Each row of a before or after table is a point. One or more steps were done to the points. Then noise was added and the rows were shuffled. The steps act on how far a point lies along the listed directions, d1 being the first. Name the steps. A step turns or swaps two directions, mirrors them in a line or flattens them onto one, adds a multiple of one to another, or multiplies one. Angles are multiples of 10 degrees, from the lower direction toward the higher: turns from -170 to 170, lines from 10 to 170 but not 90. Use the fewest steps. Two steps may share a direction if one is a turn and the other turns, adds or multiplies; they go together, in the order done. Otherwise the lowest direction goes first.
In the rows, 128 means zero.

Directions:
(1): [140  77]
(2): [179 140]
Before:
[[ 83 147]
 [168 152]
 [ 87 163]
 [ 76 102]
 [ 78 171]
 [150  42]
 [ 90  75]
 [ 91 140]
 [ 69 129]
 [103 152]
 [ 67 154]
 [127 143]]
After (12 x 2):
[[190 130]
 [ 83 125]
 [146 159]
 [145 152]
 [187 109]
 [123 137]
 [157 175]
 [161 149]
 [164 158]
 [140  68]
 [172 171]
 [183 151]]
Steps: multiply d1 by 0.7; multiply d2 by -1

Directions:
(1): [192 130 125]
(2): [129 167 180]
Before, 9 rows:
[[ 92 117 133]
 [202  84  52]
 [170 105 113]
 [139 130 155]
 [ 91 151 169]
 [118 108  92]
 [174  85  68]
 [124 104  89]
 [193 125 114]]
After, 9 rows:
[[ 98 107  97]
 [ 96 128 149]
 [133  74  59]
 [146  69  32]
 [120 160 179]
 [ 99 114 103]
 [146 125 151]
 [153  95  95]
 [175 106  88]]
Steps: turn d1 and d2 by -30 degrees

Directions:
(1): [113 107  99 149 117 207]
(2): [182 119 167 138  68 139]
(3): [120 196 140  80 116 159]
(4): [109  72 154  64 127 136]
(5): [ 59 133 161 156  89 115]
Before:
[[111  75 169 112 104 104]
 [110  70 149 210 150  46]
 [159 169 140 158 151  84]
 [ 74 140  93 117  99 180]
 [141 102 133  90 140 174]
 [ 87  99 143  56 134 150]
 [ 95  78 105  96 138 124]
 [148 194 124 175 137  71]
 [106 119 142  48 151 139]]
After, 9 rows:
[[127  59 160 118 108 109]
 [174 175 153 158 140  89]
 [ 92 120 151  53 138 126]
 [103  79 100  91 154 121]
 [157 188 133 173 126  72]
 [ 59 133  91 125 114 154]
 [127 114 133  87 136 176]
 [ 81  99 154  59 132 138]
 [163  55 138 196 172  52]]
Steps: turn d1 and d2 by -20 degrees; turn d3 and d5 by 30 degrees

Directions:
(1): [125 136 125 172 134  44  84 129]
(2): [182  88 133 181 151 144 141  75]
(3): [109 165 163 187 167 151 154 173]
(4): [ 79 146 130 110 169 101 172  67]
Before (8 x 8):
[[216  83 130 127  70 200 155 104]
 [144 149 145 132 155 160 131 172]
 [146 155 132  69  86 206 120 158]
 [181 121 135 213 135 132 144 118]
 [118 114 127 123  94  70 111  81]
 [ 70 145 121  85 179  55 163  78]
 [121 147 125 190 120  66  80 165]
 [147 148 154 136 132 137 121 178]]
After, 8 rows:
[[ 60 159 119  93 154 131 179  83]
 [123 109 137 151 125  94 140  56]
 [200 110 159 187  95 208 164 151]
 [124 148 139  83 122 149 142 152]
 [185 126 120  85  70 187  88 153]
 [111 179 147 174 156 159 186 151]
 [126 120 114 141 153   6  89 112]
 [125 148 132  90 136 150 120 173]]
Steps: swap d1 and d4; turn d2 and d3 by 60 degrees

Directions:
(1): [171 161  76 143  90  84 104 111  79]
(2): [130 155 100  37 147 108 161 158 127]
(3): [112 154  99 157 172 126 191  65 130]
Before:
[[ 96 129 117 215 143 135 148  96 140]
 [113 105 162  81 142 130 121 186 139]
 [117 171 106  11 171  81 205 117 112]
 [168 146 108 116  81 103  75 148 119]
 [142 170  90 151  99  95 110 109 118]
 [127 169  69 178 158  96 210  32 123]
 [184 160  29 136  75  82  97 112  62]
 [107 142  99 102 123 116 134 159 137]
 [ 96 129 143 201 157 149 126  84 126]
 [138 156 119 111  94  87  97 156 103]
 [160 133 135 192  58 101  78 119 105]
 [122  99 161 119 104 162  97 152 178]
 [128  73 158 170 111 145 112 130 147]]
After, 13 rows:
[[153 126 121 111  82 128  85 149 142]
 [110 133 159  35 137 125 162 189 165]
 [127 182  50 118 143  86 172 119 106]
 [ 67  74 163  75 183 198 170 165 192]
 [105  96 185 238 131 140 126  45 124]
 [137 191  65 102 151  92 147 107  84]
 [ 94 140 140 100 150 141 149 141 174]
 [153 122  97  85 107  96 136 152 114]
 [108 101 181  87 138 166 114 175 186]
 [ 84 110 189 114 135 149 119 172 164]
 [ 96 116 131 164 119 141 116 139 148]
 [132 103 158 164 105 124  78 150 113]
 [121 170  70 152 167  98 222  39 130]]
Steps: turn d1 and d2 by 160 degrees; add 0.5 times d3 to d1

Directions:
(1): [186 155  59 131 136 170 136  91 142 158  83]
(2): [189 144 176 180 114 102  75 157 121 134  87]
Before:
[[ 52 123 237 130 115  66 107 175 110  87 184]
 [156 150 116 146 120 143 103 125 137 141 110]
 [217 142 189 202 107  95  58 163 130 136  79]
 [147 132  78 107 132 148 148  92 100 140 131]
 [199 156 129 191 108 130  81 154 141 138  81]
 [133 140 121 144 134 155 130 115 135 146  88]
 [140 139 123 129 138 140 131 142 118 144  99]
 [201 161  21 110 148 160 130  93 164 175  79]]
After, 8 rows:
[[239 168  53 143 138 144  98 108 158 177  53]
 [165 151 124 157 115 133  94 129 135 143 104]
 [217 145 192 202 106  95  59 161 132 138  76]
 [ 12 110 208  93 124  83 145 155 113  79 210]
 [147 139 125 137 134 137 123 146 122 146  97]
 [160 132  91 121 131 142 133  98  99 139 121]
 [210 157 141 202 106 121  73 161 136 143  74]
 [144 143 125 152 126 150 120 124 135 151  81]]
Steps: add 0.5 times d1 to d2

Directions:
(1): [152 123 194 116 126 119 155 134 102 146 151 188 217 146]
(2): [115  45 191 110 127 114 156 120 144 121 142  51 118 151]
(3): [154 121 148 120 126 130 110 246 152 111 105 116 137  79]
(4): [174 134  70 117 139  69 112 150 112 107 204  92 153 163]
(5): [147 135  94 104 153 190 198 106 130  96 140  94 171  71]
(6): [ 80 208 170 109 142 140 109 133 133  64 122  93 150 171]
Before, 12 rows:
[[ 94 186 143 127 134 157 162  79 122 132 103 176 164 154]
 [110 143 127 156  98 119  91 134 127 146 121 225  93 154]
 [132 152 151  93 140 145 116 170 129 104 151 118 167 142]
 [135  95  76 124 138 145 166  83 144 152 147 108 131 115]
 [115 129 124 108 150 117 140  84 117 113 140 102 128 171]
 [171 113  77 107 148  85 126  85  90 142 192 137 163 166]
 [135 176 106 121 144 128 135  99  76 108 195 142 202 167]
 [109  99 127 120 138 144 145  92 153 116  89  86 106  96]
 [119 102 131 119 138 151 130 159 133  97 124  85 147  92]
 [188 116  45 133 100  61  47 174 131 160 149 184  58 127]
 [130 100 162 149 134 153 139  85 134 156 103 156 111 125]
 [ 85 169 149 131 109 158  95 141 157 105  80 112 117 111]]
After, 12 rows:
[[154 170  65 124 147 130 127 116 125 112 123 138 154  91]
 [126 145  89 132 142 130 100 143 116 102 143 112 144 113]
 [157 121  65 130 128 112 131 122 133 160 159 140 145 129]
 [100  76 199 123 106 170 172 115 137 130 107 176 122 126]
 [114 177 149 120 122 166 139 125 136 101 116 130 188 112]
 [111 136 141 105 137 133  93 151 133 106 144  91 119 162]
 [108 124 151 100 144 147 185 108 133 105 141  72 164 153]
 [157  64 199 127  85 105 102 136 119 200 106 245 120 130]
 [111 154 100 120 145 117 108 113 116 124 118 128 111 161]
 [ 97  99 161 129 128  94  98 131 107 111 168  68 122 193]
 [128  81 129 127 127  62  78 115 116 167 147 133  94 179]
 [146 108 116 136 146 165 157  96 138 132 118 118 116  98]]
Steps: turn d1 and d2 by 120 degrees; multiply d3 by 0.4; turn d4 and d5 by -70 degrees

Directions:
(1): [ 85 153  99 120 138 202  75 137 191 101  93  69 140 109 105  95 151 163]
(2): [157 138 161 143 138 147  70 108  91 159  74 116 120 224 139  97 161  86]
(3): [152  97 180 107  63 114 156 198 181 131 126 134 129 159 148  62 139 168]
(4): [151 144 146 186 177  72  66 138 140  65 133 190 135 120 102  94 126 163]
Before:
[[ 76 100 112  76  58 152 207 190 229 128 122  71 152  68 127 119 133 183]
 [123 162 124 165 179 131  68 104  73 127 120 128 131 138  96 162 153  87]
 [149 167 149 171 182 122  83  82  34 151 110 160 104 189 130 152 142  59]
 [ 86 104 121  85  62 181 180 206 224 152 102  65 138 111 136  90 124 167]
 [209 117 171 185 127  61 118 161 100 121 139 181 129 158 143  89 136 144]
 [159 107 151  91  84  80 195 162 121 143 149 178 105 105 148 122 121 122]
 [170 112 143 170 111  73 144 113 127 107 154 185 130 141 117 116 113 134]
 [107 132 108  81  61 206 116 148 156 173  61  42 149 171 139  76 145 120]
 [142 122 143 112 137 188 100 112 111 178  94  87 120 203 113 128 168  72]
 [144 114 172  56  55 151 165 146 113 179  98 106 121 187 163 117 162 121]
 [174 123 149 151 151  67 144 153 138 104 152 200 165 130 124 119 105 146]
 [114 139  91 148 155 156  58 123 171  76 119 133 151 125  97  97 159 161]]
After, 12 rows:
[[ 90 133 110  50  73 170 186 156 171 123 132  96 141  70 132 146 136 178]
 [ 84 143  83 111  96 169 106 178 217  90 102  85 163  68 109  72 126 189]
 [155 109 120 147 104  94 181  90 104 139 163 167 125 131 128 157 109 104]
 [158 128 127 168 155  91  71 132 144  74 137 185 147 145 104  94 146 155]
 [177 100 135 148  99  68 208 147  90 152 182 168 131 100 154 148 105 134]
 [162 124 194 141 101 113 110 174 116 148 113 139 125 190 123  95 167 115]
 [162 121 123 137 155  86 177 116  86 144 159 178 159 126 140 177  94 101]
 [137  97 162  91  88 166 142 190 206 136 125 102 133 145 106  79 155 158]
 [ 56 156  50 143 172 169 111 133 192  91 122  94 145  30  85 153 101 160]
 [115 132  87  82 117 135 185 105  96 157 144 128 108  73 134 181 115  90]
 [166 108 211 112  62 118 165 187 120 176 124 148 107 211 167  77 146 119]
 [ 51 164  47 148 193 162  96  86 162  88 109  78 158  38  79 185 127 135]]
Steps: turn d1 and d4 by 50 degrees; turn d2 and d3 by 100 degrees

Directions:
(1): [156  67 117 208 134  68 201  88 138 104 154 111 158 103 128 123 152 121
 157  89]
(2): [142  89 117  83 149 168 119 132 100 155 203  98 105 119 179 100 191 103
  87  70]
Before:
[[122 128 118  52 151 179  82 149  78 170 186 101  81 127 167 118 159  95
   93  82]
 [ 93 168 135  31 140 220  56 157 104 159 144 122  80 136 175 134 128 134
  108 146]
 [131 112 127 172 132 115 163 116 152 120 135 144 152 124 120 137 134 138
  148 111]
 [123 138 126 103 113 153  70 127 134 143 129 141 112 130 130 105 120 162
  110 134]
 [137 121 132  23 133 201  80 133  87 170 198  98  88 125 178 101 187 128
   66  86]
 [ 75 185 142  86 131 139  54 162 144 132  78 152 126 159 106 163  94 133
  136 177]
 [115 199 131 117 113 125 116 162 151 105  26 172 151 135  93 129  62 159
  135 209]
 [122 122 114 218 115  49 163 107 177  77  46 139 193 127  67 185  90 155
  203 171]
 [132 127 110  60 132 180  80 157  79 184 187 118  86 146 184 113 177 107
  102  87]
 [100 100 109 208 133  72 158 113 142 108 114 123 171 127 105  97 103 123
  142 132]
 [118 156 118   9 142 205  57 185  83 177 169 114  76 157 174 102 174  95
   49 126]
 [113 141 148 221 112  61 155 102 151 112  34 174 168 153  98 134  69 140
  169 164]
 [119 150 151 153 118 105 144 124 146 124 103 162 146 121  93 123 106 141
  164 145]
 [103 161 142 154 107 114 124 135 156  97  78 174 161 122  92 115  85 123
  155 163]]
After:
[[132 159 125 177 117  79 168 135 163  91  33 168 181 115  88 126  70 160
  160 185]
 [180  36  99 205 152  58 221  95 119 110 192  92 147 100 154  98 199  87
  128  63]
 [ 97 174 137 147 103 120 114 141 162 103  75 177 161 124  87 121  83 121
  152 165]
 [141  94 119 179 111  99 126  96 144 124 143 127 137 121 122 107 127 160
  136 111]
 [ 73 163 119 102 125 152  72 168 127 142  96 133 132 160 113 100  86 125
   98 160]
 [148  65 108 154 150 105 168  97  94 143 199  87 124 101 161 117 164  90
  135  52]
 [ 86 203 128  83 108 144  50 166 155 120  30 150 143 164  82 189  68 159
  151 218]
 [114 156 128  98 130 169 105 148 140 142 120 146 123 145 128 139 132 137
  123 133]
 [141  61 118 212 144  86 213  76 133 107 167  96 147  94 153 133 157 131
  182  89]
 [ 87 188 157 134 108 134  81 145 134 146  20 193 136 177 113 137  49 138
  134 189]
 [157  63 104 163 140  99 167 115 104 151 197 102 121 117 170 109 190 106
  145  52]
 [167  45 117 144 140 110 181  74 111 135 215  83 133  93 163 102 201 124
  117  53]
 [108 112 129 197 130  54 153 106 159  91  92 138 167 127 102 159 109 130
  187 136]
 [109 171 151 122 119 123 118 145 143 133  94 164 137 126  92 122 104 140
  148 152]]
Steps: mirror d1 and d2 in the line at 80 degrees

Directions:
(1): [ 93  62 104 112 119 141 125 184 130  87 165 204 150 131  85  89 151 164
 165 188 169 103 139 167]
(2): [136 105 129  98 140 104 206 158  93 173 125  99 144  75 158 216 175 150
 134 161 183 165 128 145]
(3): [173  86  93 119 108 104 132 121 184 182 150 171  88 136 142 144  69 112
  55 176 132 131 199 112]
(4): [ 87 116 107  68 185  91  73  93 162 133 143 127 171  96 200  71 133 107
 138 139 151 190 117 106]
Before (10 x 24):
[[146 100  36 126 102  90 103 147 175 157 152 202  79 132 127 117 109 107
   81 190 119 131 218 116]
 [128  96 141 119 116 106 220 186 101 136 111 104 150 114 122 213 200 171
  177 149 167 154 114 144]
 [151 155 164 160 124 152 100  82 145 124 119 124  99 159 109 128 120 123
   88  91  78 102 118 113]
 [124  75 111  75 170  88 141 120 125 134 163 149 141  88 155 113 131 125
  152 187 174 167 129 147]
 [229  88 110 122  86 107 185 168 141 195 144 179  63 130 119 217  94 116
   49 167 153 140 189 136]
 [123  86 120  83 167 115 150 154 128 159 132 142 139 106 145 119 156 162
  121 206 158 148 176 127]
 [140  91 106 147  82 141 138 172 148 112 167 180  60 153  69 135  99 159
   88 148  96  49 167 172]
 [125 146 141 130 142 149 115 108 109 122 147 101 155 139 129 100 129 100
  133  97 125 119  98 118]
 [141 190 191 148  99 101 199 137  42 161  76  16 125 102 141 227 166 125
  155  62 133 114  81 138]
 [107 126 107  70 181  50  53  39 218 169 147 149 142  93 246  50  90  71
   56 144  85 211 167  67]]
After, 10 rows:
[[153  67 129 127  89 107 216 193 119 150 121 130 121 127 105 218 171 172
  144 173 165 144 152 143]
 [220 184 166 131 120 111 183 117  90 188  94  62  82 108 164 243 124 102
   78  77 120 176 118 108]
 [144 130 111 117 125  97 135 118 159 170 150 103  75 115 158 159  93 119
   57 117  90 121 159 128]
 [161 127 137 118 144 121 154 129 128 177 111 113 102 125 127 140 121 140
   89 163 116 133 184 105]
 [ 91 203 161 140 150 115  63  51 153 103 102  97 129 135 171  38 124  84
  112  55  28 143  95  87]
 [163 199  89 144 115  85 106  87 149 184 101  95  76 124 174 156 104  68
   70 100  72 156 174  78]
 [112 116 118 125 134 152 106 131 107 112 168 132 158 139 111  80 143 118
  143 116 150 105 111 134]
 [178 114 132 128 135 100 159  95 129 147 146 129  95 125 124 139  95 110
  111 159 124 131 140 131]
 [ 87 113 175 117  91 118 199 207  29 102 124 104 166 104  95 175 209 174
  228 134 189  96  75 188]
 [112 139 164 135 156 146  98  92 128  98 132 123 137 131 129 105 165 143
  128  99 105 116  89 131]]
Steps: turn d1 and d3 by 80 degrees; flatten d2 and d4 onto the line at 150 degrees
